Each row is a point. Examples show where two turns around zero, p and q, send a point. Where does a point land after both, in the order given? Backwards means that the second turn is done in reverse. Each puzzle has new turns, and all numbers are rounded.

Turn p:
[ -1 -17 -22] => [  0  -3 -28]
[ 33 -34   6] => [ 42  15 -17]
[-24  -2   2] => [ -8 -23   2]
[-8 52 13] => [-34  11  41]
Turn q:
[-6 20 31] => [-37   3   1]
[ -8 -20 -10] => [ 17 -14  10]
[20 12 33] => [-28  27  11]
[ -7 -11 -54] => [ 48 -17 -23]
Where do these land?
p, then q: [-22  -5  13] => [ 6 -3 25]
q, then p backwards: [69 14 10] => [ 65  27 -11]
q, then p: [-24  12 -10] => [  4  -9 -27]
p, then q: [-14 -28 -22] => [37 -7 -3]
p, then q: [-9  8 10] => [-8 -4 13]

Turn p:
[34  2  7  8 -6 17] => [ 13  24  -5  16 -21  11]
[ 12  34  24  11  17 -12] => [ -6  31  -3  22  15 -27]
[-17 -34 -16 -22   5 -21] => [ 21 -35  11 -26  14   2]
[ -3  -2  19  18 -10   6] => [-14  11  19   9  -4   8]
[-17 -18 -10 -31  -6  19] => [  1 -12  -6 -40  -8  14]
[11 33  6 41 28  3] => [-16  25 -17  44  24  -2]
[-19 -16 -30 -26 -26 -12] => [  3 -44   0 -26 -18  -5]
Turn q:
[ -9  -4  76  -2 -12  34] => [-22 -15  32   7 -30  67]
[10  8 31 18 -2 -3] => [ 15   4  21  10 -20  17]
[ -6   4 -26   4  24   4] => [-12  20  -6   8  14 -22]
[  2  11 -42   1 -13  -1] => [ 13  15 -32 -13  17 -15]
[ 17   4  18 -21   1  -1] => [ -4  -7  19 -22 -12   3]
[-20   1 -23  -4   0 -23] => [  0  -8 -25   7  -2 -27]
[  5 -23 -34   4   1 -10] => [ 10  -8 -10   3  32 -22]
Where do these land?
q, then p: [-30  33  31 -18  23  -1] => [-45 -22  23  -8 -26  -8]
p, then q: [ -9   1   0  17 -28  21] => [ -7  -6 -23  10  -2  29]
p, then q: [17  3 -7 32  1 20] => [  8  28 -13  16  12  20]
q, then p: [-21  28 -27 -18   2 -20] => [  2 -43  -8   3 -10 -26]
p, then q: [  9 -28  -1  22  10 -15] => [ 4 11 33 11 10 15]
p, then q: [ 26 -21  22  -7   3 -31] => [ 25   1  40 -12 -18   3]
p, then q: [  9 -17 -17 -27 -10  27] => [ -3  -5 -13 -39  19  12]

Turn p:
[ 25   7  27 -50  -1 -10 -16 -28  -1] => [ 22  13  17 -35   8  -7 -50 -13  -9]
[ 17  28  -2  -9  17  66 -22  23  -9] => [ 18  28  21   0 -11  20  -4  45  52]
[-37 -10  12   9  28 -11 -39  43  18] => [-46  -5  21  37  -7 -15 -15  41 -13]
[ -6  -3 -26 -42  -8 -15  15   6  18] => [-13  -4 -26 -34   6 -35  -6   5   4]
[-13  55  -9  -2  15 -11  46 -19 -22] => [  4  46   0  -4 -14 -28  31 -47  18]
[  2 -12 -11  23 -29  23 -13  -3  36] => [-10 -43 -15   4  -5  28  -6   4  25]
[ 13  -4 -19  13   5   4  31 -42 -15] => [ 12  15 -19 -11  23  22  24 -36   3]
[-22 -27 -15  26 -23   2  15 -27 -13] => [-14 -16 -17 -10  -2  32  33 -20 -20]
[ -8 -27  41  17   8  -3   5  19   8] => [ -4 -28  38  19  14  -4   9   8 -19]
[ 54 -34  26  28  -1 -38 -26   0  11] => [ 35 -33  -5  41  30  10 -38  -3 -36]
[-26  28 -24 -13 -12  -6   3  28 -32] => [ -4  26 -15  -7 -43 -24  23  17  -4]
Turn q:
[-34 -18 -16 -28  14 -25 -13  34 -41] => [-21   3  -5 -21   1  -6 -26  60 -33]
[-23  -1  -1 -26  10  23 -19 -42  39] => [ -1   2   2 -24 -41   4 -35 -38  22]
[  9 -14  25  27 -23  -6 -29   9 -36] => [-16 -37  24  15  24   2   9   0 -36]
[-11  33  33  23  -4 -15 -18   8  35] => [ 19  -8  44  39 -15   3  -9   0  22]
[  4  14 -14  -5 -22  -3 -25  33  -2] => [ 12  -9  -9  28 -16   7  -3  18 -30]
[ 11  30  29  -5 -36 -37  11  -9 -38] => [  4 -13  25  14   6 -61  30  10 -21]
[-19  -2   8   3 -17  19  41 -19 -22] => [-36  10   3 -17  -7 -15  39  -7   9]
[ 34  26 -24   7  42 -23  29 -16  20] => [ 32  34 -26  11  33 -21 -10  -7  41]
[  4 -18 -14 -51  51  45  22 -17  11] => [  4  56 -24 -60  -7  18 -17 -26   4]
[ 19 -44  -4   7 -17   0  38   1  -5] => [  0 -18 -21 -30  21  10  43   4   8]
[ 22  19 -16  38  -1   6  -3 -13  31] => [ 12  -5 -15  39   8  10   1 -28  29]
[-17 -27  -5  10   3  15 -34  30  10] => [ -9 -18   2   3  -7  48 -21  13 -14]
Where do these land?
q, then p: [ 32  31   3  -5  18  -5  -1 -39 -19] => [ -4  31 -11  20   8  -4 -26 -41 -18]
p, then q: [  5  25 -57  22 -39  13   8  23  19] => [ 12 -25 -60   8 -24  21  19  12  32]
p, then q: [  4 -31  33 -40 -14  -8  12 -31   5] => [  7   7  14 -50   7 -19 -26 -10 -33]
q, then p: [ -3   6  17 -18  -2 -16  -3  37  46] => [ 48 -32   8   7  -3   1 -11  20  20]
q, then p: [-28  10  62  33  20   9 -11  -7 -17] => [-19  -6  75  10  -6   4  -7 -19 -11]
p, then q: [-18  -7   2  15   2 -22  11  13 -36] => [-21   8   0   8  17 -25  32  12  -4]
p, then q backwards: [-19 -22 -38 -35  -5  14  29   1  33] => [-12 -45 -19   3   2 -17  37 -30 -23]
p, then q: [-31  -6   2 -21  13  28 -39 -21 -48] => [-12  40  25  17 -43  -3  16  -3 -43]
q, then p: [21 -1  2 20  5 19 -3 36  2] => [14 15 13 12  8 20 26  6 25]
q, then p backwards: [ 37  -4 -27  30   1 -32  -4 -11  14] => [ 47  -9 -18  18   2  -8  16   7  33]
